Every row gives one point. Each copy is the shape, with its points in the same order, stretched, turned, moved and blurred by noise. Some copies are also mirrored. Which?

Shape (9 x 3)
[[ 17  34  37]
 [ 28  19   4]
 [ -6 -47  18]
 [-32  28  37]
 [-24  30   1]
 [ 24 -17 -67]
 [ 19 -26 -39]
 [-36 -12 -11]
 [ -4   2  -2]]
Copy 1 (9 x 3)
[[ 55  -4 -67]
 [ 21  29 -54]
 [ 47  53  46]
 [ 66 -62 -23]
 [ 10 -49 -19]
 [-68  64  18]
 [-30  67  19]
 [  3 -20  37]
 [ 15  14  -5]]
Copy 1 is: mirrored
Copy 2 (9 x 3)
[[-59   7 -36]
 [-43   2   2]
 [ 27  56   7]
 [-14  -1 -70]
 [ -5 -26 -41]
 [ 18 -16  69]
 [ 14   8  53]
 [ 36   0 -16]
 [ -2   1  -7]]
Copy 2 is: mirrored

Shape (7 x 4)
[[ 76  35 -18   0]
 [  0   1  10  17]
 [ -2  52 -46 -15]
 [-15  35  12  25]
 [-15 -16  37  11]
 [-10  23 -37  74]
 [-20 -43   8  41]]
Copy 1 (7 x 4)
[[-44 -10  40 -63]
 [  1 -29  -1 -10]
 [-20  20 -31 -54]
 [ -4 -39 -27 -29]
 [ -2 -40  -1  21]
 [ 66 -22 -14 -62]
 [ 48 -29   9  14]]
Copy 1 is: mirrored
Copy 2 (7 x 4)
[[ 31  27 -10  38]
 [  0   3  16  -3]
 [  9  58 -20 -36]
 [ -5  29  34 -18]
 [-26 -18  19   4]
 [ 58  33  54 -20]
 [  6 -30  25 -14]]
Copy 2 is: mirrored
Copy 3 (7 x 4)
[[-121   23   36   34]
 [ -14  -15    2   -3]
 [ -34  -18  -15   86]
 [ -19  -43   -7  -19]
 [  18  -11  -12  -38]
 [  -9  -72   54   29]
 [  36  -17   23  -12]]
Copy 3 is: only turned
Copy 4 (7 x 4)
[[-43   7  29 -58]
 [-33  17 -10  -6]
 [ 27  39  26  -5]
 [-12  50 -21  -5]
 [-30  16 -45   0]
 [-71  33  50  27]
 [-73  -5   1  27]]
Copy 4 is: only turned

Shape (9 x 6)
[[ 29  -5 -53  28 -29  35]
 [ 27  -7  36  37 -20 -28]
 [ 28  24 -44 -22  16 -31]
 [ -7  14  32  36 -28 -27]
 [-38  23 -28  23 -37 -56]
 [-30 -11 -15  29   7  -1]
 [ 33 -31 -35 -70  24 -57]
 [ 12  55  31 -20  -2  17]
 [  3  17  23 -37 -18  35]]
Copy 1 (9 x 6)
[[ 62  31  79  58  62   5]
 [ 53  43 -10 -36 -24 -16]
 [ 15  -2  10  77 -31  41]
 [  0  53 -15 -36 -14 -15]
 [-40  51  -6  37 -17 -51]
 [ -6  39 -12   0  31  -3]
 [ 25 -86 -29  72 -74   2]
 [ -9  -8  51 -28  -4  75]
 [  2 -48  57 -38  15  49]]
Copy 1 is: only turned
Copy 2 (9 x 6)
[[-15 -15   4  46  56  -6]
 [ 60   3  57 -18 -15  -8]
 [-26 -46   5  19  -5  17]
 [ 25  16  53 -28  -9 -20]
 [-35   0  28 -43  16  -7]
 [ 19  -9 -10 -17  10 -11]
 [-17 -53  -4   7  -3  70]
 [-24  22  26  26 -27  -8]
 [-33  36  11  39   4  20]]
Copy 2 is: only turned
Copy 3 (9 x 6)
[[  11   40   17   -4   38  -78]
 [ -15   -4  -37   13   58   47]
 [  48  -32   52  -75   33  -10]
 [   7   21  -62    1   30   41]
 [  45   42  -34  -70   -2   35]
 [  35   33   -2    4  -28   16]
 [ -14  -80   81 -100   12   28]
 [  22  -32  -34  -23   25  -37]
 [ -26  -23  -29  -16   -7  -57]]
Copy 3 is: mirrored
Copy 4 (9 x 6)
[[-25 -57  60 -31 -15  30]
 [-34  24  21   9  22  16]
 [ 14 -19  55 -64  54  11]
 [-18  34  11  -8  -4  24]
 [ 22  20  47 -33  -6  56]
 [ -2  13  47  -6 -27  -3]
 [ 34  -8  65   7  89   3]
 [ -6   5 -32 -39  10 -10]
 [  4 -17 -20   0 -12   2]]
Copy 4 is: mirrored

Shape (14 x 8)
[[-15 -49  18  -1 -58 -19  -5 -10]
 [ 37 -51 -45   2  50  19 -55 -56]
 [ -3  -9 -58  31  19  -9  44  17]
 [  7 -39  49 -52  28  57  38 -38]
 [-26  -2 -12 -35  -2 -37   7  41]
 [ -3  73  20  34  34  33 -46 -48]
 [-39 -21  23 -10 -20  17 -28  20]
 [-57  31 -17  34  45 -29  -5  52]
 [ -1  29 -20 -85 -25  50  -7   0]
 [-42 -18 -27 -45 -22  -6 -30 -24]
 [-19  39 -43 -30  15 -36   8 -56]
 [ 32 -25 -43 -51 -17 -14  26  21]
 [ 31  12  14  26 -32  10   3 -56]
 [ 12 -17 -31 -10  19   7  -6  23]]
Copy 1 (14 x 8)
[[ -65  -33   43   12   16   25  -15  -56]
 [ -29  -24  -58  -49  -11  -51   34  -41]
 [  17   -6   23  -58   64  -24  -28   -6]
 [ -79   46  -41   33   31   -6   23   11]
 [   0  -39   29  -10   29    8   25   16]
 [  -4   56  -51  -45 -101   -1  -31   54]
 [ -46  -33   -9    2   -2   43   -1    1]
 [  59   -3    3  -68   -1   32   -5   39]
 [ -71  -39  -12   22   -1  -15   33   71]
 [ -72  -42    8  -20  -11   19   41   -5]
 [ -31   21   25  -42  -33  -29   27   24]
 [ -18  -53   30   10   63  -40   21   -2]
 [ -54   34    5    1  -29  -21  -52  -15]
 [   2  -37   -7  -22   27  -22   12    7]]
Copy 1 is: only turned
Copy 2 (14 x 8)
[[-40 -20  15 -33  33 -49 -13 -44]
 [ 58  22  12   0  29 -44  58 -39]
 [ -4  31  -7  42   8  22 -11  33]
 [ 29 -87  46  -3  -1 -24  15 -30]
 [-31  18  17 -30  22  29 -14 -29]
 [ 64  -6 -51 -50 -42 -11  47  27]
 [-26 -28 -30 -35  25 -21  19 -68]
 [ -6  28 -49 -25  27  42  14  23]
 [  4 -12  18 -17 -50   0  -9 -75]
 [-21  13  23 -36  -1 -21  34 -48]
 [ 23  37  43 -49 -28  25  22  42]
 [-11  16  50   5   7   3 -41 -52]
 [ 17  -7  -2 -27 -17 -50 -14  10]
 [ 19   9  -2   0  23  -1   3 -41]]
Copy 2 is: mirrored
Copy 3 (14 x 8)
[[ 38  29  -1  48  21   8  17 -87]
 [ 41  16  68 -45  41 -12 -25  29]
 [  9 -84   5   7   4  32   5 -22]
 [-15  67   9   4 -80  45  67  20]
 [ 23  14 -39  10  24  -6  53 -38]
 [-23  -3 -35 -71 -40 -87 -48  18]
 [-11  38 -25 -30  14  13  38 -67]
 [  5 -68 -50 -50  -2 -28  25 -40]
 [-40  95 -67 -10  26  26  25  21]
 [ 49  68 -40 -21  33  10  11 -62]
 [ 72   9 -54   2 -23 -44 -14   3]
 [ 12  18   3  57  47  30  41   7]
 [  7   3  10  32 -18 -28 -43 -27]
 [ -9  -9   7 -10  32  10  22   2]]
Copy 3 is: mirrored
